Rows are points. Each copy is the shape, with its points in the same order, turned, moved and blurred by noise. Say if it was mirrored as well.

Shape, 5 rows:
[[-12 -54]
 [ 19  53]
 [ 11  31]
 [-15  75]
 [-23 -11]]
Copy 1 (5 x 2):
[[ 47  22]
 [-60 -22]
 [-37  -4]
 [-97  24]
 [  2  32]]
Copy 1 is: mirrored
Copy 2, 5 rows:
[[ 22 -65]
 [-36  26]
 [-15   8]
 [-65  20]
 [-15 -45]]
Copy 2 is: only turned
Copy 3:
[[-51 -39]
 [ 35  41]
 [ 13  21]
 [ 75  22]
 [  1 -28]]
Copy 3 is: mirrored
Copy 4, 5 rows:
[[ 41 -30]
 [-46  22]
 [-38  15]
 [-41  65]
 [ 25   7]]
Copy 4 is: mirrored

Shape, 8 rows:
[[-13 -22  22]
 [ 64 -46   8]
 [  1  62  69]
 [ 58 -43  -7]
 [-32 -20  19]
 [-10  41  44]
 [-11 -14  46]
 [ 26 -49 -36]]
Copy 1 (8 x 3):
[[ 31 -42 -28]
 [ 23 -95  28]
 [ 87  24  14]
 [  7 -86  36]
 [ 30 -31 -45]
 [ 60  14  -1]
 [ 51 -27 -28]
 [-30 -75   1]]
Copy 1 is: mirrored
Copy 2, 8 rows:
[[ -4 -30  -4]
 [ 24 -36  72]
 [-68  44   6]
 [ 39 -29  62]
 [ -6 -32 -23]
 [-41  28 -10]
 [-30 -30   1]
 [ 62 -39  28]]
Copy 2 is: only turned
Copy 3, 8 rows:
[[-35 -23 -15]
 [ 37 -33  13]
 [-12  39 -90]
 [ 29 -26  29]
 [-53 -17 -15]
 [-32  27 -65]
 [-34 -25 -42]
 [ -5 -23  58]]
Copy 3 is: mirrored
Copy 4 (8 x 3):
[[ 16  19   9]
 [ 20 -43  51]
 [-62  60  35]
 [ 24 -53  37]
 [ 20  34  -5]
 [-44  51  20]
 [  5  41  22]
 [ 33 -47  -3]]
Copy 4 is: mirrored

Shape, 12 rows:
[[ 23   0 -25  -9  40 -25]
 [ 29 -43  68   3   5  23]
 [ 18 -54 -75   5  45  42]
 [-46 -32 -30  72 -32 -27]
 [-60  37 -41   5 -67 -83]
 [ -8  32  -1 -49   8  98]
 [ 46   6  41 -16 -50  22]
 [ 39 -27  -1  41   2 -29]
 [  8 -43  11  16  44   1]
 [ 49   7  25  46  54  -5]
 [ 59   0  39  29 -38  11]
 [-26 -38 -39 -34  12  28]]
Copy 1:
[[ -25   43   18   20   29   -4]
 [ -38   -1    9  -76  -24   22]
 [ -20    5   92   39  -23  -26]
 [ -45  -15  -30   16  -54  -85]
 [   3  -11 -117   29   27  -75]
 [  18  -54   25   23   -4   86]
 [  36    5  -16  -67  -24   22]
 [ -18   48   -1  -28  -34  -36]
 [ -64   23   25  -15  -14   -4]
 [ -56   75   10   -2  -21   21]
 [  16   38  -23  -48  -62   11]
 [ -20  -50   45   10   14  -12]]
Copy 1 is: only turned
Copy 2, 12 rows:
[[ 10  24 -24   4 -20  -8]
 [-40 -11 -25  10  46  61]
 [ -8 -12 -83 -51 -11 -40]
 [-23 -41  47 -79  -1  -6]
 [ 72 -44  90 -42 -44   2]
 [ 65   8 -81 -21  84   0]
 [ 15 -36   2  44  69   9]
 [-44  -6  15  -5  -5 -13]
 [-36  23 -20 -27  -3  23]
 [-42  54   0   0  29  -9]
 [-37 -21  26  28  63   0]
 [ 32 -35 -64 -48  -3  15]]
Copy 2 is: mirrored
Copy 3, 12 rows:
[[  37  -18  -29   14   35  -14]
 [  -9   22   70   12   10   34]
 [  23  -72   21   13    3  -71]
 [ -36  -73  -22   40  -54   25]
 [  -9    4 -114   21  -86   34]
 [ -30   58   22    8   -3  -90]
 [  29   56   40   55  -24   12]
 [  18  -29    1   45   14   30]
 [  -5  -36   22   -6   26   10]
 [   1  -10   11   56   77   11]
 [  12   20   43   83   -5   29]
 [  -7  -15    6  -27  -34  -57]]
Copy 3 is: mirrored
